Each row is a point. Each copy is the shape, with its points in the same order, stretched, turned, moved and blurred by noise. Some copies are also mirrored. Which?

Shape (8 x 2):
[[ 0.47  0.02]
 [ 0.48 -0.26]
 [ 0.16  0.37]
 [ 0.21  0.03]
 [-0.19 -0.10]
 [-0.32 -0.20]
 [ 0.14  0.58]
 [-0.05  0.43]]
Copy 1:
[[ 0.22 -0.27]
 [ 0.37 -0.06]
 [-0.17 -0.40]
 [ 0.01 -0.15]
 [-0.22  0.13]
 [-0.28  0.27]
 [-0.28 -0.55]
 [-0.33 -0.33]]
Copy 1 is: mirrored
Copy 2:
[[ 0.31 -0.07]
 [ 0.27 -0.28]
 [ 0.16  0.34]
 [ 0.13  0.06]
 [-0.24  0.08]
 [-0.43  0.08]
 [ 0.23  0.52]
 [ 0.01  0.44]]
Copy 2 is: only turned
Copy 3:
[[ 0.31  0.26]
 [ 0.18  0.53]
 [ 0.44 -0.26]
 [ 0.25  0.05]
 [-0.05 -0.15]
 [-0.22 -0.18]
 [ 0.58 -0.38]
 [ 0.38 -0.47]]
Copy 3 is: mirrored
Copy 4, 8 rows:
[[ 0.20  0.38]
 [ 0.46  0.24]
 [-0.31  0.21]
 [ 0.08  0.10]
 [ 0.09 -0.38]
 [ 0.19 -0.55]
 [-0.49  0.24]
 [-0.39 -0.03]]
Copy 4 is: only turned

Shape (8 x 3):
[[-0.38 -0.10  0.27]
 [-0.02  0.17  0.30]
 [ 0.02  0.66  0.27]
 [-0.02 -0.19  0.09]
 [-0.15  0.67  0.19]
 [ 0.33 -0.23  0.03]
 [ 0.50  0.11  0.05]
 [-0.13 -0.39 -0.15]]
Copy 1:
[[ 0.48 -0.23  0.08]
 [ 0.14 -0.21  0.40]
 [ 0.05  0.15  0.77]
 [ 0.05 -0.21 -0.06]
 [ 0.23  0.25  0.64]
 [-0.29 -0.21 -0.09]
 [-0.48 -0.08  0.24]
 [ 0.06 -0.11 -0.41]]
Copy 1 is: mirrored
Copy 2:
[[-0.31 -0.10  0.46]
 [-0.13  0.31  0.08]
 [-0.39  0.48 -0.38]
 [ 0.17 -0.01  0.25]
 [-0.58  0.22 -0.35]
 [ 0.46  0.12  0.16]
 [ 0.42  0.39 -0.22]
 [ 0.32 -0.39  0.35]]
Copy 2 is: only turned
Copy 3, 8 rows:
[[ 0.12  0.16  0.43]
 [ 0.07 -0.19  0.30]
 [-0.32 -0.20  0.07]
 [ 0.35 -0.02  0.17]
 [-0.37 -0.03  0.07]
 [ 0.53 -0.27  0.10]
 [ 0.32 -0.46 -0.06]
 [ 0.50  0.21  0.10]]
Copy 3 is: mirrored

Shape, 10 rows:
[[-0.21  0.28  0.05 -0.12]
 [ 0.30 -0.27 -0.49 -0.40]
 [-0.02 -0.34 -0.40  0.25]
 [-0.23 -0.25  0.17  0.47]
 [ 0.19  0.00  0.15  0.13]
 [-0.20 -0.08 -0.09 -0.07]
 [-0.34 -0.07  0.48 -0.13]
 [-0.53 -0.54 -0.28 -0.11]
 [ 0.15  0.46  0.12 -0.08]
 [ 0.28  0.10  0.00 -0.46]]
Copy 1, 10 rows:
[[-0.12 -0.21 -0.11  0.02]
 [ 0.58  0.12 -0.33 -0.35]
 [ 0.64 -0.45 -0.03  0.00]
 [ 0.12 -0.61  0.35  0.05]
 [ 0.20 -0.05  0.39  0.13]
 [ 0.14 -0.36 -0.18 -0.14]
 [-0.33 -0.40  0.19 -0.38]
 [ 0.37 -0.77 -0.48 -0.53]
 [-0.19  0.18  0.06  0.27]
 [ 0.09  0.28 -0.08 -0.24]]
Copy 1 is: only turned
Copy 2:
[[ 0.04 -0.09 -0.12  0.20]
 [ 0.81  0.30 -0.03 -0.20]
 [ 0.12  0.09 -0.15 -0.56]
 [-0.56 -0.03  0.03 -0.50]
 [-0.01 -0.16  0.18 -0.16]
 [ 0.02  0.15 -0.10 -0.14]
 [-0.47  0.23  0.15 -0.01]
 [-0.13  0.63 -0.23 -0.51]
 [ 0.24 -0.35  0.02  0.30]
 [ 0.54  0.09  0.14  0.18]]
Copy 2 is: only turned
